Each row is a point. The last column is the point's height on a tilted bowl or saddle (a function of degree 2), plus a little noise. Count its main directions that bend up, bend down and stay straight.

Points (18 x 4)
[[  2.9   1.9  -1.7   0.4]
 [  5.6   5.2   7.9  -6.8]
 [ -4.5  -8.6   1.1   0.2]
 [  0.4   0.3   0.5   0.6]
 [  3.5   3.3  -6.7   0.7]
 [  6.5  -1.8   8.5  -2.3]
 [  0.9   1.9  -2.2   0.4]
 [ -8.1  -5.4  -7.9 -12.1]
 [  2.7  -9.7  -2.7   7.7]
 [ -1.6  -3.8   4.9   1.8]
 [ -1.7   4.5   2.8  -3.1]
 [  3.9  -2.2   1.0   2.5]
 [  2.3   0.5  -0.3   1.2]
 [  4.0   6.8   0.1  -3.7]
 [ -3.1   2.5   2.0  -2.7]
 [  0.9   1.3  -0.6   0.4]
 [  1.5  -1.9   1.6   2.2]
 [ -0.9 -10.3  -0.4   5.3]]
Directions: 0 up, 1 down, 2 straight

Points (24 x 5)
[[  3.2  -2.1  -4.7   2.0   2.0]
 [  4.1   1.8   0.8   0.1  -1.6]
 [  1.8   1.0   9.0   0.1   0.5]
 [  0.9   2.5  -7.9  -5.8   0.9]
 [ -2.7   4.2   1.4  -1.3  -1.8]
 [  1.0   1.7 -10.3   2.4   4.9]
 [ -2.4  -0.1   4.4  -0.1  -0.3]
 [ -2.9  -2.9   3.3   0.8   0.3]
 [  7.9   1.8  -0.8  -2.9  -3.9]
 [  3.0   7.4   1.5   2.8  -3.8]
 [  1.2  -2.7   7.8  -6.5  -5.3]
 [ -3.4   2.5   8.2   5.3   2.5]
 [  0.9  -6.2   1.7   3.0   1.6]
 [  7.5  13.0   2.8  -2.8 -14.4]
 [ -1.2  -1.4   1.2  -2.9  -1.7]
 [  5.1  -6.6  -2.5   4.8   2.1]
 [  0.0  -3.0  -0.9  -3.3  -1.1]
 [ -2.6  -1.7   3.4  -6.7  -5.5]
 [  5.0  -5.8   4.0  -4.9  -3.0]
 [  2.3   6.9  -0.2  -3.4  -5.5]
 [ -3.8   1.2  -1.2   4.9   1.1]
 [ -4.2  -5.7   2.6  -4.5  -4.0]
 [  5.7   2.9  -0.6  -6.0  -6.1]
 [ -0.2  -0.5   9.9  -2.2  -0.6]]
Directions: 1 up, 2 down, 1 straight

Points (22 x 5)
[[  3.8  -2.4  -1.4   1.5   1.7]
 [ -0.8   2.2  -6.0   8.3   6.3]
 [  8.1   0.8   5.6  -2.8  -5.7]
 [ -2.5  -0.3  -4.3  -5.1  -3.1]
 [  4.7   0.3  -2.4   3.2   4.5]
 [  0.9  -4.2   3.6   4.6  -1.9]
 [  3.6  -4.7   5.4  -4.6  -7.5]
 [ -3.9  -3.1  -2.7   2.1   0.2]
 [  0.1   1.1   0.5   7.2   4.5]
 [  8.8   0.9  -6.9   2.3  10.4]
 [ -1.6 -10.9  -1.8   1.7   0.1]
 [  2.0   1.9   2.1   5.8   4.4]
 [ -2.3  -3.8  -6.5   4.5   0.6]
 [ -5.9  -0.6   2.4   8.3   3.1]
 [  2.0  -6.9  -3.7  -5.0   0.7]
 [ -5.0   3.2   2.3   1.7   2.7]
 [  1.4  -3.8   6.5  -1.7  -6.8]
 [  0.9   1.5  -6.4   0.8   1.4]
 [  6.3   5.9  -5.0  -4.2  -1.1]
 [ -4.1  -2.7   0.2   1.2  -0.5]
 [  0.5   6.5   1.1   0.4   1.9]
 [-10.1   0.4  -2.7   5.6   4.7]]
Directions: 2 up, 2 down, 0 straight

Points (48 x 7)
[[  5.4   7.1   0.2 -10.2  -4.0  -2.9   7.6]
 [ -1.5  -3.0  -5.4  -2.4   3.2   3.5   1.7]
 [ -3.5   4.8  -2.6   2.0  -2.8  -7.1   3.9]
 [  0.2  -0.1  -4.3   0.1  -1.4   7.2   4.5]
 [  1.2  -1.8   1.3   9.7   7.3  -1.1   5.1]
 [ -3.4   4.7   0.4   2.0  -0.2  -5.0   0.9]
 [ -1.6  -6.0  -0.5   2.5   9.6  -3.3   1.0]
 [  1.9   8.2   4.1   6.0  -4.6   8.1   6.0]
 [ -5.3   1.6   4.7   2.0   3.2  -3.2  -2.7]
 [ -7.9   4.5  -2.3  -0.7  -0.9  -4.1   1.5]
 [ -2.6   1.6   5.0  -1.5  -8.5   4.1   1.2]
 [  3.0  -3.1  -2.5  -3.7   6.1   0.8   2.6]
 [  1.0   0.5  -3.7  -2.2  -4.1   4.7   3.8]
 [  0.3  -5.1   0.7   5.9   8.6  -1.0   2.8]
 [ -1.4   2.2   1.4  -0.5   2.3   0.3  -1.7]
 [  8.1   0.2  -4.5   2.1  -1.6   7.3  10.0]
 [-11.1   2.5   7.0  -7.3  -1.4  -0.5  -2.5]
 [ -4.9   0.5   2.1   3.3   3.4  -1.2  -2.2]
 [ -3.5  -8.7   1.8 -12.6  -1.2  -1.6   0.1]
 [ -1.6  -5.1   3.4  12.4  -1.4  -2.0   2.1]
 [  4.4  -5.5  -0.6   1.2   0.1  -8.5   3.4]
 [  3.6   0.2  -0.6  -6.2   1.6  -2.9   2.6]
 [  5.2   0.7   1.7   5.3  -3.7   7.6   6.9]
 [  4.3   3.6   2.1  -0.4  -0.6  -4.7   1.4]
 [ 11.0   0.1  -3.6 -11.6   5.9  -3.6  15.2]
 [ -4.3  -4.1  12.7   4.1  -1.2  -1.8  -4.9]
 [  3.1   1.6  -4.5  -2.4  -0.1  -5.5   5.4]
 [  1.8  -7.1  -5.3  -5.7   7.8   2.0   4.8]
 [ -1.1   0.1   0.8   4.2  -2.3  -1.2  -0.5]
 [ -0.3  -1.3   1.5  -2.1  -4.5  -6.3  -0.2]
 [  3.9   7.3  -4.1   7.9  -8.0   1.5   8.3]
 [ -4.7   6.7   4.6   3.4   3.4  -7.1   2.9]
 [  2.6   0.0   2.9  -6.8  -6.2   2.4   2.1]
 [  3.5  -0.6  -0.4  -4.5  -1.8  -1.2   1.6]
 [  1.1  10.4   9.8  -0.7   2.0  -5.7   4.9]
 [  3.4   0.6  -3.5  -1.9  -1.0  -0.3   3.1]
 [ -1.0   3.9   2.1  -0.9   1.3  -6.2   0.8]
 [ -1.0   2.7   5.6  -0.7  -1.0  -1.8  -2.4]
 [  0.6  -0.1  -8.1  -4.7  -0.8   1.0   5.6]
 [  1.2   8.6   4.7  -0.2  -1.9   0.3   0.7]
 [  1.1   5.7  -1.0   1.3   1.0   2.8   1.3]
 [  4.6   1.4  -1.8   0.0  -2.7   5.3   4.2]
 [ -3.9  -0.4  -1.0   8.6  -0.6  -2.8   1.8]
 [ -7.2   2.3   2.3   4.3  -1.3   3.7   0.2]
 [ -2.6   4.5   0.7   5.1  -0.1  -2.6   0.9]
 [  1.1  -3.3   1.6  -0.9   0.4  -1.3  -1.4]
 [  0.4  -2.2   1.8  -2.3  -1.0   0.8  -1.5]
 [  4.1  -0.9   0.6  -3.1   0.7  -6.2   2.5]]
Directions: 4 up, 0 down, 2 straight
